Rows are points. Before rounding, the points of a table are all equally far from one centre. They may lie mostly on one side of it. Where is the centre, to within rounding?

Points (8 x 3)
60	-4	-52
73	-24	15
75	2	36
68	40	-37
80	35	13
-49	-30	-5
5	21	-72
-40	-41	3
Centre: 11	13	1

Points (12 x 8)
40	51	-85	28	-16	33	-51	-36
31	50	-94	60	25	-14	-29	-6
-18	44	-78	43	23	-13	-26	41
-5	-5	-98	12	59	-18	-25	-3
-30	36	-105	34	5	-12	-20	-25
73	-4	-89	34	38	-12	-28	-9
-17	36	-70	36	16	45	-47	33
18	76	-93	21	26	6	-5	-35
46	83	-39	43	22	35	-33	18
46	52	-46	55	-47	22	-40	22
-3	64	-28	72	-15	-15	-40	38
-63	20	-16	66	-25	14	-53	-7
Centre: 12	8	-14	19	5	2	-5	-20

Points (17 x 12)
28	-105	25	-26	2	-24	2	-30	8	-25	25	55
80	-96	42	-35	12	50	-17	10	36	-2	37	-31
92	-57	-24	-30	-8	67	-17	-18	-29	14	49	-11
25	-71	0	-26	19	27	-29	-95	0	-10	7	-15
19	-50	10	-24	37	74	-21	8	34	75	-11	24
61	-60	-53	-114	-24	34	-49	11	10	-46	41	-5
70	-75	20	-71	55	-29	-62	13	7	-20	29	50
59	-20	-10	-104	27	92	14	-47	2	-40	59	45
45	-74	8	-118	13	-9	-10	4	-33	-45	1	40
43	-23	-51	-24	5	60	10	23	-48	-42	76	56
24	-22	20	26	-17	51	0	13	-56	-14	11	33
66	-53	-16	-16	-34	45	-33	-59	0	-15	40	62
34	-50	-12	-38	-48	-8	-19	-38	47	7	5	-52
78	-53	-42	-48	49	36	-43	-21	-2	50	34	-22
3	-53	-42	-24	6	64	5	-33	-24	49	-11	7
43	-84	-35	-50	-6	32	-40	11	-46	-2	31	63
40	-70	-27	-56	23	29	-46	-18	14	19	95	-40
Centre: 24	-17	-6	-46	23	26	-10	4	24	-22	22	14

Points (25 x 18)
-25	65	34	-62	-82	21	39	23	-9	30	25	12	-6	-29	-1	99	-37	13
0	57	60	-17	-64	72	22	45	-6	27	19	1	7	-21	-45	95	-58	-6
-20	80	61	-32	-64	32	-8	57	4	73	-19	-9	-16	-35	-20	69	-51	30
-7	49	61	-33	-38	51	-12	35	-31	-6	-2	-15	-16	-26	-31	67	-45	79
-11	86	0	-43	-29	49	-25	40	28	24	40	11	8	-18	-30	76	-37	30
2	40	-1	1	-63	50	13	54	40	91	-16	10	13	-9	-30	68	-39	50
-8	50	37	-13	-40	-17	29	27	15	101	22	-16	29	8	-65	69	-34	47
1	73	75	-11	-67	21	-13	47	10	93	-7	-7	-8	13	-37	56	-46	12
-53	79	40	-8	-72	62	-3	9	-2	-3	15	-29	-49	-3	-55	56	-33	27
-38	80	43	-31	-94	4	-7	40	7	26	2	2	-20	1	-38	96	-60	19
-21	56	43	-10	-52	16	14	67	41	11	45	-34	9	-4	-33	58	-65	89
2	39	42	-29	-65	8	-26	44	-23	72	-13	-51	15	21	-38	66	-59	9
-46	84	16	-21	-49	30	25	49	41	39	2	-20	28	-11	-53	93	-19	7
-35	38	45	-37	-70	65	-2	13	-18	68	50	-23	-27	-14	-8	51	-23	-10
-16	73	40	-41	-90	36	-9	47	12	53	7	-20	11	-27	-78	68	-81	17
-44	21	52	-35	-63	8	49	33	16	69	2	2	24	20	-35	97	-56	31
-11	77	58	-50	-76	46	-31	38	61	50	21	10	-38	-26	-48	48	-24	36
2	48	62	-35	-28	55	27	40	-20	50	7	-30	43	-28	-67	64	-56	42
-20	21	40	-32	-86	21	13	41	-14	78	-30	7	30	-14	-72	71	-38	55
-38	50	28	-47	-27	47	-8	20	-18	49	12	-15	-16	-18	-26	88	-70	47
-22	48	17	-28	-32	48	-10	49	-8	39	58	4	20	14	-72	75	-30	14
-18	50	71	-54	-38	68	6	42	5	41	3	-51	-26	-27	-44	60	-63	43
6	63	50	-57	-39	19	33	16	-1	50	-9	26	8	32	-57	50	-46	72
22	17	45	-83	-29	47	12	11	-25	71	10	23	3	-8	-52	42	-27	-10
-3	45	33	-14	-27	40	-36	39	-2	42	-2	-2	-45	-19	-55	62	-102	24
Centre: -5	20	31	-16	-52	8	14	14	24	18	5	-8	-2	-21	-36	24	-33	16

Points (28 x 24)
0	-11	-63	-33	-1	-32	-55	23	38	5	49	-7	-34	-43	-19	21	-9	11	-14	11	34	-15	-61	-24
0	-10	17	-54	-15	-87	-37	40	-5	0	36	-41	-1	-55	-54	-2	18	17	-14	11	25	-16	11	-46
47	6	-96	-13	37	-44	-56	16	-2	-42	38	-52	-31	-21	-23	-20	-29	14	9	28	26	15	7	-52
31	-17	-86	-32	-18	-54	-45	1	6	29	49	-65	-12	-61	-39	25	-19	3	-1	42	-15	-28	11	-64
29	4	-37	-7	13	-19	-29	-19	13	-13	93	-57	21	-21	11	10	-3	58	25	10	30	8	2	-87
31	22	-12	-21	70	-32	-54	-30	-3	-20	93	-43	8	-37	20	24	-27	-13	9	37	37	12	0	-76
3	16	-48	-6	22	-69	-47	49	23	-43	59	1	-22	-33	-12	-28	-15	0	7	37	4	-11	-25	-39
30	-31	-16	-37	4	-36	-121	1	-5	6	43	-35	-1	-22	-16	33	-28	26	50	30	15	21	-7	-68
7	-16	-77	-2	0	-74	-44	5	7	-17	76	-7	-20	20	8	15	-11	33	2	22	14	36	-42	5
9	-7	-61	-9	47	-54	-32	10	26	5	62	-50	-9	-43	23	20	-10	15	1	-38	57	-50	-27	-32
5	-29	-18	35	37	-57	-46	18	-14	-24	52	9	-11	-49	-7	-19	-25	60	23	50	18	-38	-6	-32
10	0	-76	-47	26	-73	-47	6	27	-17	34	-61	-21	-47	-25	-18	18	51	-2	6	2	11	-39	-38
43	-22	-40	-54	1	-85	-79	-1	24	4	40	-62	8	-52	3	22	-11	1	3	31	33	-1	-17	-43
33	-1	-60	-10	4	-35	-60	-33	9	0	55	-69	-20	-67	-36	-8	1	27	0	29	-2	8	-38	-19
30	-35	-61	2	8	-42	-48	22	9	-30	63	-22	-37	-18	18	9	-10	-11	15	16	24	-22	-34	-66
5	-11	-73	-26	32	-77	-73	-9	4	6	48	-46	-7	-62	38	23	-11	30	-33	62	31	-13	17	-34
26	-29	-21	-78	17	-45	-72	6	32	-28	57	-4	-9	-18	-16	3	-16	10	-19	37	13	2	-7	-65
14	-3	-5	-30	45	-93	-22	10	17	-22	74	-14	-20	-15	-71	38	-26	8	-11	-4	14	-15	-33	-67
44	-32	-66	-20	33	-54	-47	8	28	10	45	-52	-42	-11	-6	-1	13	37	-14	46	28	-43	23	-49
-5	-8	-54	-14	45	-13	-36	16	36	-18	34	-19	-30	-4	18	14	0	14	-43	43	-16	-8	-61	-35
27	-32	-67	-2	18	-32	-51	-18	8	-21	79	-52	-13	-3	21	20	-11	22	6	7	50	34	-3	-51
-11	-5	-1	-40	0	-20	-60	-5	7	-40	30	-40	-19	-34	25	-15	20	-24	8	52	2	-14	-26	-36
15	-36	-2	-23	15	-55	-78	17	16	1	68	-24	25	-49	6	16	6	15	19	36	-2	-8	-33	-59
-8	10	-77	-49	39	-64	-81	38	28	18	5	-69	12	-10	-22	-9	-60	-3	23	37	-6	9	17	-41
-2	-4	-57	-50	8	-41	-14	32	-7	-7	50	-33	-25	-74	-15	-9	-7	69	7	72	22	2	-30	-38
-7	10	-56	-22	37	-56	-74	41	-43	12	39	-3	-14	-22	4	-2	6	-2	16	24	37	43	-39	-85
24	-29	-28	-16	7	-37	-40	-6	-1	12	46	-11	31	-65	-18	36	3	52	-19	21	31	-26	-48	-1
49	-14	-57	-43	37	-55	-76	-19	11	4	55	-7	-43	4	-43	24	-11	55	21	11	52	37	28	-34
Centre: 7	22	-17	-29	25	-48	-21	-4	-25	23	20	-24	-26	-14	8	24	-36	27	11	3	-10	-1	10	-29

Points (29 x 24)
9	54	-15	49	10	4	-60	47	-11	-17	28	12	34	-39	-81	7	32	-21	-16	28	67	-32	-19	-4
3	58	-40	43	47	-4	-88	27	-27	1	44	12	32	-27	-57	-36	-18	28	-9	21	48	-46	20	-12
9	34	-49	55	40	-6	-94	20	-25	-28	52	-9	59	3	-52	-27	14	27	-4	1	91	-23	12	-19
16	50	-71	39	30	8	-62	52	-8	-46	66	-4	60	-41	-20	-9	2	37	-15	5	90	-33	2	36
-6	60	-16	59	18	-26	-42	40	-1	-56	37	22	30	-30	-49	-34	-15	11	-8	15	121	-21	24	16
-7	42	-37	47	32	11	-76	46	13	-43	45	11	50	-57	-59	-5	19	44	17	-13	67	-30	-13	-19
13	37	-24	35	-1	-25	-57	14	-40	-44	78	12	85	-32	-15	-26	18	9	16	44	71	-32	10	-9
-24	18	-68	72	51	1	-68	32	-39	-9	42	-5	55	-29	-62	-26	17	-16	-28	6	53	-20	26	24
13	28	-30	53	29	-18	-79	44	-26	-25	43	1	73	-29	-59	0	-16	25	-11	44	72	-18	29	-9
6	59	-30	84	32	-13	-75	51	-3	-8	76	7	53	-4	-48	-33	39	-6	-17	-9	49	-47	45	-17
-3	56	-25	39	49	-3	-28	14	-27	-8	82	6	64	-48	-57	10	-9	-2	-4	13	79	-49	21	1
-5	34	-49	78	15	12	-30	27	19	-8	63	41	58	-22	-56	-19	20	33	22	13	77	-40	24	-5
5	57	-61	47	42	27	-58	9	-32	-8	22	11	48	-25	-67	6	4	46	15	-4	49	-33	11	4
21	46	-38	63	20	-13	-66	55	-27	-36	10	32	71	-48	-43	10	30	13	-32	25	51	-19	7	-16
-6	72	-56	37	53	-14	-58	54	-24	-13	43	6	47	-33	-49	-15	-45	20	-8	19	56	-21	38	-25
11	29	-24	51	29	-8	-109	29	-15	-18	53	-13	63	-8	-44	-7	-17	14	-35	30	55	-18	13	11
-12	72	-37	52	43	-28	-64	55	-25	-27	39	9	67	-43	-45	-41	27	-2	5	12	68	-30	40	-10
-23	49	-33	56	50	-21	-81	26	1	-27	43	21	63	-38	-37	3	-8	26	-6	19	70	-14	-7	11
-2	36	-10	61	3	20	-60	30	3	-19	20	-4	61	-37	-60	-5	8	13	16	36	96	-22	57	10
15	26	-34	81	28	16	-68	25	-34	-34	35	15	12	-31	-48	-35	-6	35	-48	18	55	-52	15	-34
30	55	-49	59	28	-23	-57	33	-11	-22	54	20	59	-34	-53	-42	22	37	-31	19	55	2	19	-25
17	66	-64	55	10	-28	-67	69	-30	-31	48	10	63	-52	-18	-26	-7	1	-8	26	66	-13	-6	-13
1	61	-7	57	36	-5	-69	55	-14	-53	89	28	66	-57	-31	-4	5	9	35	-8	62	-27	3	-18
5	66	-4	72	14	3	-32	46	-26	-48	28	17	49	-9	-30	-3	-31	11	-32	34	103	-12	29	-10
54	64	-55	33	46	-25	-48	40	-25	-9	67	-20	62	-22	-25	-39	-10	9	8	30	56	-33	-16	37
1	53	-65	79	78	5	-48	17	-50	-42	58	-8	60	-11	-29	-2	1	16	22	11	77	0	9	-4
16	43	-59	27	61	-8	-88	46	-28	-20	46	-13	28	-69	-44	-27	27	27	-2	24	64	21	10	-4
38	38	-45	62	-4	-7	-82	47	1	-42	57	37	76	-16	-26	-37	14	17	17	25	43	-36	8	-30
1	75	-17	50	40	5	-64	51	-3	-28	58	21	75	-55	-20	-6	-7	12	-23	-2	65	-51	10	-8
Centre: 23	3	-18	32	26	-4	-21	38	-7	-26	34	-2	4	-12	6	-6	6	-9	12	-17	36	-7	27	0

Points (27 x 24)
-40	13	9	4	16	-40	50	17	1	71	-8	-50	-50	50	-29	-1	-1	-44	87	47	71	10	34	32
-25	10	-14	8	-5	-45	23	49	-10	75	-28	-56	-15	-7	-83	1	6	-28	88	29	47	63	58	41
4	-11	-37	20	16	-54	44	39	2	86	-19	-73	8	-26	-2	21	30	-26	57	65	61	55	67	23
-2	-16	1	68	-18	-20	15	-15	19	70	-7	-83	-20	-27	-35	-9	4	-33	82	69	62	49	32	46
9	-26	22	-38	18	-39	28	50	-19	88	-27	-43	-15	-23	-28	-42	9	-16	80	62	7	11	56	42
-32	6	-35	16	31	-38	58	64	6	78	4	-42	-13	-22	-23	11	2	-24	100	20	81	56	29	16
-52	-1	29	20	16	-63	30	59	4	79	-11	-46	-41	-4	-53	-22	-21	-31	88	21	29	-7	9	40
-11	-5	17	-9	38	-27	-8	35	-1	82	-17	-71	-14	14	-24	1	-21	-26	64	3	82	29	61	54
-20	8	-28	54	6	-5	21	38	7	82	-7	-62	-32	-30	-43	23	-30	-40	109	16	73	-14	57	10
-29	-29	-30	10	-7	-50	21	13	6	40	22	-44	17	-22	-58	-16	5	0	95	31	59	23	66	86
-25	5	25	17	13	-94	10	51	3	67	-26	-34	-51	4	6	4	22	-11	30	45	50	48	16	40
-37	-15	-24	2	-2	-4	49	28	6	84	-15	-43	19	-24	-12	-51	9	-19	84	61	74	22	7	50
-8	-4	-9	5	23	-36	33	35	25	98	-34	-50	-17	-16	-14	-28	-41	-44	63	69	72	41	70	13
-19	-26	-27	40	3	5	35	41	27	96	3	-39	-43	-58	-44	-8	6	-59	58	49	47	25	60	28
-29	18	12	9	6	-11	51	27	25	76	-9	-64	0	-52	-48	1	-21	-30	64	75	90	41	24	18
-50	5	33	0	-3	-80	50	22	-5	60	-13	-39	-47	-4	-7	-10	-3	-6	50	31	78	12	76	52
2	10	5	42	8	-49	54	14	-28	102	12	-65	-29	-24	-15	5	14	-33	103	65	51	18	12	23
-24	7	-8	26	-3	-60	20	49	-20	100	-5	-77	-19	-39	-42	8	-13	-31	64	48	39	59	-8	17
-6	-18	6	47	39	-97	50	-20	-5	63	-21	-37	21	-46	-44	37	0	5	68	64	57	-8	65	33
-11	-15	-14	-24	-4	-21	76	22	1	80	-26	-40	-14	-32	-47	-17	-10	-25	79	44	40	30	30	90
-58	30	-31	14	9	-48	54	19	27	19	-3	-15	-14	-34	-41	-26	-3	-32	75	40	10	19	72	61
-56	2	-14	7	7	-49	65	77	12	77	-37	-12	-16	-32	-43	37	19	-20	81	24	55	24	59	16
-62	13	-7	17	26	-42	47	21	10	71	-4	-35	17	10	14	-7	-13	-35	99	37	49	50	81	12
-25	22	0	-6	8	-64	78	3	0	72	-19	-61	4	31	-45	-27	6	0	76	-15	43	12	59	33
-50	-16	-24	63	13	-38	50	26	21	97	27	-29	-2	-7	-36	-29	6	-26	87	57	50	-4	38	43
10	-31	-13	28	-17	-52	64	25	-6	73	-15	-84	-14	21	-20	-13	8	-25	121	58	28	26	33	24
-30	-2	-10	16	10	-61	38	39	29	81	-59	-69	-40	-19	-42	-31	7	-23	47	70	34	44	42	-2
Centre: -3	-18	-4	21	-2	-21	27	8	-2	40	-11	-16	-6	-11	-21	10	-14	4	46	25	27	13	29	4

Points (29 x 24)
41	-82	7	-52	19	28	25	-38	58	21	-27	-102	-67	8	14	-26	-22	38	19	-16	-18	-11	29	-1
48	-88	-26	-44	3	9	15	-20	46	15	-40	-96	-52	33	18	-11	-26	30	-27	-11	-24	-29	42	-21
50	-26	-7	-36	-13	47	10	-27	61	34	-15	-97	-38	19	5	-11	-29	37	-12	-3	-37	-30	27	-13
51	-64	-7	-51	-5	15	31	-37	53	59	-43	-85	-55	42	-5	-17	14	24	-38	4	12	-14	56	-14
65	-46	3	-40	-28	21	29	-21	55	-8	-28	-99	-28	6	-4	35	-3	25	-49	1	-21	-9	25	-16
58	-57	-10	-27	-40	24	16	-37	51	61	-37	-99	-48	28	-20	17	-33	48	-15	-11	15	-4	39	-11
37	-65	-34	-39	-43	8	24	-55	38	40	-41	-67	-34	18	-23	10	18	38	-15	-17	-24	-24	40	-32
67	-64	-77	-49	-28	12	22	-33	27	36	-35	-64	-81	16	-8	-8	-27	16	-44	-20	-24	11	35	-20
29	-50	-52	-40	-9	48	41	-26	77	38	-32	-93	-35	5	-22	-11	-14	54	1	11	-32	-5	41	14
40	-78	11	-49	-27	-10	48	-17	51	48	-13	-79	-52	18	-23	-1	-26	43	2	-1	-14	-32	38	-33
38	-60	0	-60	7	9	14	-38	24	15	-5	-84	-56	13	11	-17	-36	23	-20	-51	-9	-9	61	-15
51	-73	-15	-69	-9	45	19	-39	30	28	-22	-86	-76	3	8	-12	-29	25	-14	-40	-7	-12	39	17
53	-52	-23	-43	-48	24	25	-51	54	14	-30	-110	-62	2	24	3	-16	18	3	-23	-16	-2	15	-1
48	-65	5	-49	2	23	12	-26	26	19	-22	-82	-55	33	15	-5	8	4	-26	-25	-49	-19	35	-23
55	-34	5	-43	-39	10	40	-31	49	49	-31	-98	-33	16	-3	-25	-21	22	10	-24	-7	-26	39	-16
43	-73	-10	-29	-33	5	27	-39	35	28	-31	-85	-41	-2	-19	35	-17	20	-23	-38	-23	-6	45	-34
45	-77	-2	-80	-33	16	45	-38	4	43	-15	-60	-21	43	-6	-11	-9	41	-1	-34	-12	29	30	-22
33	-48	-13	-68	-28	38	47	-14	44	20	-18	-111	-43	8	6	1	26	7	-16	5	-15	-19	34	-9
43	-79	0	-42	-5	17	57	-25	44	34	-31	-113	-45	7	-9	1	-32	8	-16	-8	0	-23	10	-23
40	-75	-16	-67	-18	11	9	-36	41	13	-45	-82	-21	10	15	19	20	-7	-29	-5	-16	-18	39	-9
38	-66	4	-69	-43	14	-1	-40	42	45	-57	-54	-25	11	0	7	-35	17	-25	-12	-25	-12	18	-3
27	-50	-25	-72	-17	23	37	-19	46	28	-30	-72	-75	8	-5	-10	-57	18	-15	2	8	4	69	-15
41	-58	3	-36	-35	10	20	-21	35	50	-19	-121	-27	46	1	-25	-4	27	3	-3	-14	-21	27	-16
47	-57	-41	-60	-5	45	53	-27	52	44	-42	-90	-44	31	-2	-3	-26	32	-13	4	-17	-1	29	-19
31	-57	-10	-68	-32	22	40	-42	17	17	-46	-78	-56	4	-17	-24	-18	31	-43	0	-12	-32	23	-4
31	-62	-8	-65	-4	24	25	-38	40	29	-41	-94	-71	13	4	1	-27	27	-51	5	5	-19	22	-10
25	-48	-23	-23	-11	55	26	-34	52	35	-55	-61	-85	27	-17	-3	12	43	-10	-30	-41	-29	18	-1
42	-54	-4	-45	-21	26	38	-32	34	17	-33	-98	-20	40	11	-2	-21	18	-5	-17	-14	-19	51	-2
35	-80	-3	-35	-50	19	24	-59	73	46	-30	-78	-22	11	-25	3	-27	21	-27	-17	-14	4	43	-3
Centre: 33	-57	-21	-9	-12	12	7	16	44	12	-9	-32	-40	-1	-8	-27	7	27	-9	-9	23	28	1	-1
